Each row is a point. The window is the flat piece filled in between its corners: a triangle in 3 columns, a solid with four corners in 4, and so on. A path goes straight from each point to the next, and from the last back to the first. After which points does the path pass through the window?
(in the rows, 128 means zero)

Window:
100; 92; 159; 135
132; 113; 149; 110
161; 80; 105; 101
107; 187; 97; 135
Path:
(1): 91; 117; 126; 119
(2): 120; 123; 87; 84
(3): 145; 124; 123; 137
(4): 143; 164; 127; 156
(5): 96; 137; 120; 122
(6): 143; 77; 120; 86
(7): 170; 63; 146; 135
(8): 143; 135; 111; 172
Through the window after points: 2, 4

Window:
155; 184; 107; 176; 103; 94
123; 91; 104; 96; 170; 83
156; 122; 153; 103; 120; 131
160; 171; 120; 129; 177; 92
109; 85; 165; 149; 151; 121
92; 148; 158; 154; 74; 116
Path:
(1): 124; 76; 191; 120; 138; 75
(2): 143; 132; 137; 140; 121; 63
(3): 134; 164; 127; 157; 138; 157
(4): 103; 133; 137; 126; 125; 169
(5): 145; 116; 150; 127; 129; 97
(6): 151; 137; 157; 147; 112; 95
(7): 122; 141; 123; 125; 116; 136
(8): 124; 184; 102; 163; 152; 145
(9): 149; 138; 136; 150; 109; 92
(10): 153; 136; 166; 135; 156; 49
(11): 144; 160; 98; 127; 160; 135
(12): 118; 109; 133; 132; 128; 125
Through the window after points: 2, 4, 6, 8, 10

Window (6 x 6):
139; 63; 98; 116; 118; 139
124; 171; 121; 117; 150; 98
92; 152; 141; 170; 135; 147
195; 123; 122; 103; 104; 117
131; 69; 131; 95; 95; 114
106; 178; 114; 168; 130; 81
Path:
(1): 177; 101; 153; 138; 144; 94
(2): 153; 59; 161; 112; 126; 119
(3): 129; 114; 99; 99; 84; 112
(4): 145; 129; 123; 103; 95; 134
(5): 158; 112; 132; 130; 131; 119
(6): 130; 82; 136; 116; 113; 104
(7): 129; 96; 117; 87; 89; 132
(8): 107; 128; 93; 106; 81; 131
(9): 151; 103; 138; 109; 126; 104
(10): 138; 118; 126; 123; 165; 91
(11): 107; 231; 113; 116; 110; 119
(12): 101; 119; 103; 105; 77; 111
(13): 159; 108; 141; 116; 150; 111
(14): 137; 75; 149; 129; 166; 109
(15): 105; 141; 119; 134; 85; 140
(16): 151; 100; 91; 99; 95; 142
Through the window after points: 2, 6, 8, 10, 12, 14, 16

Window, 8 rows:
82; 81; 116; 109; 143; 168; 139; 128
118; 155; 133; 135; 195; 160; 124; 106
163; 160; 61; 218; 138; 98; 120; 150
124; 133; 158; 92; 134; 125; 141; 140
92; 145; 104; 97; 146; 146; 152; 102
142; 151; 113; 231; 75; 159; 121; 62
121; 109; 118; 99; 118; 144; 97; 95
77; 168; 147; 91; 155; 137; 103; 151
Path:
(1): 107; 126; 123; 162; 178; 120; 134; 89
(2): 133; 117; 130; 144; 134; 83; 129; 91
(3): 125; 147; 102; 141; 128; 188; 125; 123
(4): 107; 127; 99; 93; 116; 200; 121; 142
(5): 77; 88; 133; 130; 164; 123; 143; 111
(6): 126; 156; 128; 175; 150; 83; 113; 97
(7): 136; 165; 105; 158; 132; 146; 122; 135
(8): 116; 180; 110; 133; 116; 197; 102; 124
(9): 119; 126; 133; 159; 136; 111; 121; 114
(10): 112; 137; 130; 139; 166; 111; 117; 85
(11): 126; 143; 120; 132; 144; 185; 121; 121
(12): 119; 157; 94; 131; 140; 155; 136; 137
(13): 113; 151; 128; 157; 167; 100; 134; 115
(14): 105; 115; 141; 156; 152; 101; 122; 107
(15): 134; 149; 102; 142; 124; 157; 109; 140
(16): 140; 170; 105; 137; 130; 178; 111; 152
Through the window after points: 4, 10, 16

Window:
148; 140; 171; 102; 86; 145; 69; 106; 159
93; 122; 117; 178; 173; 116; 216; 65; 149
162; 136; 83; 125; 152; 142; 89; 134; 133
110; 162; 156; 98; 147; 127; 195; 129; 117
99; 91; 141; 91; 114; 131; 92; 149; 181
139; 135; 122; 214; 161; 173; 145; 115; 140
157; 136; 110; 153; 105; 119; 97; 152; 157
165; 134; 172; 133; 198; 95; 140; 166; 140
174; 95; 114; 126; 121; 145; 122; 137; 147
Path:
(1): 128; 151; 131; 147; 167; 145; 172; 120; 181
(2): 132; 110; 126; 198; 154; 136; 146; 104; 109
(3): 149; 111; 118; 143; 139; 92; 132; 128; 78
(4): 157; 148; 133; 139; 137; 152; 134; 137; 170
(5): 151; 146; 134; 136; 163; 133; 145; 120; 167
(6): 119; 106; 159; 173; 153; 111; 142; 135; 105
(7): 147; 103; 125; 147; 144; 127; 112; 116; 83
(8): 145; 156; 103; 120; 173; 131; 167; 165; 182
(9): 155; 146; 122; 116; 119; 161; 136; 122; 180
(10): 158; 78; 147; 130; 117; 113; 68; 133; 106
(11): 115; 104; 143; 147; 135; 130; 82; 154; 105
(12): 138; 123; 116; 103; 121; 137; 121; 128; 198
(13): 169; 147; 139; 123; 136; 143; 122; 119; 177
(14): 121; 139; 141; 156; 119; 119; 131; 126; 99
(15): 126; 98; 156; 131; 118; 115; 78; 129; 106
(16): 168; 158; 138; 116; 143; 144; 126; 145; 176
Through the window after points: 1, 5, 9, 11

Window, 11 rows:
103; 108; 84; 149; 169; 96; 178; 168; 166; 147; 124
170; 135; 136; 167; 125; 138; 129; 145; 145; 123; 128
127; 147; 106; 206; 194; 135; 106; 163; 179; 158; 133
117; 113; 108; 186; 145; 147; 124; 112; 171; 160; 101
164; 164; 143; 188; 197; 143; 136; 118; 125; 134; 134
171; 117; 164; 88; 141; 127; 117; 136; 133; 168; 161
120; 143; 49; 171; 107; 164; 102; 97; 101; 152; 112
82; 136; 112; 81; 126; 89; 124; 149; 152; 132; 97
138; 166; 101; 160; 110; 222; 170; 131; 70; 160; 127
101; 114; 172; 120; 77; 122; 142; 139; 60; 125; 139
95; 123; 91; 100; 170; 173; 129; 152; 87; 100; 114
Path:
(1): 119; 153; 100; 145; 124; 156; 141; 129; 169; 85; 154
(2): 115; 143; 120; 155; 156; 172; 134; 129; 130; 115; 170
(3): 153; 123; 119; 150; 160; 147; 130; 140; 105; 155; 97
(4): 139; 119; 110; 164; 154; 137; 130; 130; 144; 158; 97
(5): 96; 124; 127; 159; 125; 150; 117; 112; 171; 149; 150
(6): 107; 138; 106; 150; 141; 148; 154; 131; 159; 127; 152
(7): 134; 133; 106; 152; 156; 129; 133; 156; 113; 165; 96
(8): 118; 116; 106; 155; 160; 142; 135; 152; 138; 162; 103
(9): 113; 134; 96; 175; 133; 104; 155; 101; 185; 115; 150
(10): 106; 132; 148; 132; 114; 136; 133; 121; 111; 130; 166
(11): 136; 120; 141; 131; 116; 133; 141; 154; 85; 146; 108
(12): 129; 132; 116; 187; 166; 138; 132; 145; 105; 181; 87
Through the window after points: 4, 6, 8, 10

Window (11 x 11):
131; 134; 135; 162; 168; 136; 94; 61; 110; 168; 136
116; 134; 158; 160; 148; 174; 166; 161; 88; 148; 121
125; 117; 169; 127; 121; 115; 172; 130; 99; 173; 128
119; 143; 113; 121; 121; 102; 81; 209; 109; 134; 177
169; 118; 43; 141; 139; 163; 122; 150; 126; 165; 80
75; 113; 116; 187; 147; 126; 142; 82; 140; 117; 117
53; 112; 126; 93; 124; 119; 97; 120; 120; 97; 114
167; 125; 72; 104; 93; 135; 90; 168; 107; 98; 151
106; 146; 173; 134; 164; 96; 125; 142; 99; 115; 115
142; 139; 97; 101; 123; 134; 73; 143; 184; 128; 114
153; 109; 113; 146; 190; 151; 148; 120; 112; 158; 144
Path:
(1): 125; 72; 133; 174; 110; 112; 70; 138; 115; 130; 119
(2): 123; 107; 129; 166; 155; 141; 115; 146; 115; 140; 130
(3): 135; 140; 119; 105; 164; 120; 137; 128; 110; 138; 141
(4): 64; 166; 83; 112; 137; 150; 130; 79; 109; 149; 135
(5): 134; 90; 170; 173; 146; 132; 132; 165; 118; 119; 110
(6): 125; 100; 129; 143; 137; 135; 107; 131; 128; 142; 105
(7): 119; 179; 100; 127; 129; 123; 131; 158; 96; 114; 144
(8): 133; 175; 115; 108; 149; 145; 122; 115; 154; 132; 128
(9): 121; 59; 78; 170; 115; 121; 87; 163; 124; 139; 98
(10): 137; 67; 121; 149; 125; 136; 117; 147; 117; 137; 122
(11): 115; 163; 112; 121; 167; 137; 116; 98; 121; 148; 126
(12): 120; 155; 130; 146; 153; 139; 145; 103; 119; 144; 114
(13): 115; 91; 141; 140; 155; 114; 87; 146; 116; 155; 142
(14): 186; 71; 120; 150; 107; 135; 99; 181; 139; 169; 141
(15): 56; 192; 99; 138; 174; 142; 148; 112; 88; 111; 109
(16): 82; 174; 137; 87; 171; 131; 148; 114; 110; 120; 125
Through the window after points: 2, 4, 8, 10, 14, 16

Window, 12 rows:
119; 120; 134; 138; 116; 168; 138; 96; 97; 132; 171; 130
28; 171; 169; 130; 68; 135; 166; 143; 159; 78; 137; 155
106; 130; 153; 163; 110; 106; 112; 176; 141; 150; 102; 135
136; 98; 133; 124; 98; 125; 147; 112; 201; 132; 87; 173
175; 88; 169; 121; 128; 140; 91; 145; 153; 78; 178; 115
81; 104; 118; 103; 126; 145; 139; 99; 126; 148; 45; 105
89; 115; 110; 122; 99; 123; 92; 86; 135; 118; 117; 165
151; 87; 97; 145; 113; 140; 163; 150; 106; 84; 175; 148
196; 157; 155; 140; 130; 97; 98; 154; 146; 108; 116; 85
132; 115; 110; 121; 85; 84; 125; 166; 141; 166; 140; 126
137; 89; 175; 110; 134; 129; 129; 44; 107; 94; 126; 147
125; 121; 110; 144; 156; 66; 123; 76; 155; 142; 179; 152
Path:
(1): 107; 139; 114; 112; 117; 128; 93; 120; 129; 128; 106; 166
(2): 147; 127; 156; 112; 165; 117; 116; 139; 118; 104; 139; 142
(3): 129; 66; 117; 157; 41; 151; 136; 113; 167; 95; 159; 122
(4): 108; 115; 119; 153; 83; 64; 137; 104; 173; 132; 150; 74
(5): 137; 127; 147; 111; 133; 150; 127; 157; 121; 128; 104; 168
(6): 148; 102; 148; 81; 145; 150; 163; 147; 124; 108; 143; 194
(7): 114; 125; 119; 154; 92; 112; 119; 122; 143; 110; 133; 119
(8): 108; 94; 137; 163; 98; 124; 131; 113; 144; 116; 124; 120
(9): 97; 120; 118; 102; 119; 125; 140; 117; 129; 132; 115; 146
(10): 157; 102; 136; 97; 139; 132; 130; 148; 115; 127; 127; 164
(11): 129; 110; 143; 154; 107; 124; 117; 140; 147; 102; 151; 120
(12): 102; 73; 146; 162; 89; 108; 146; 97; 156; 118; 137; 117
Through the window after points: 2, 6, 10, 12
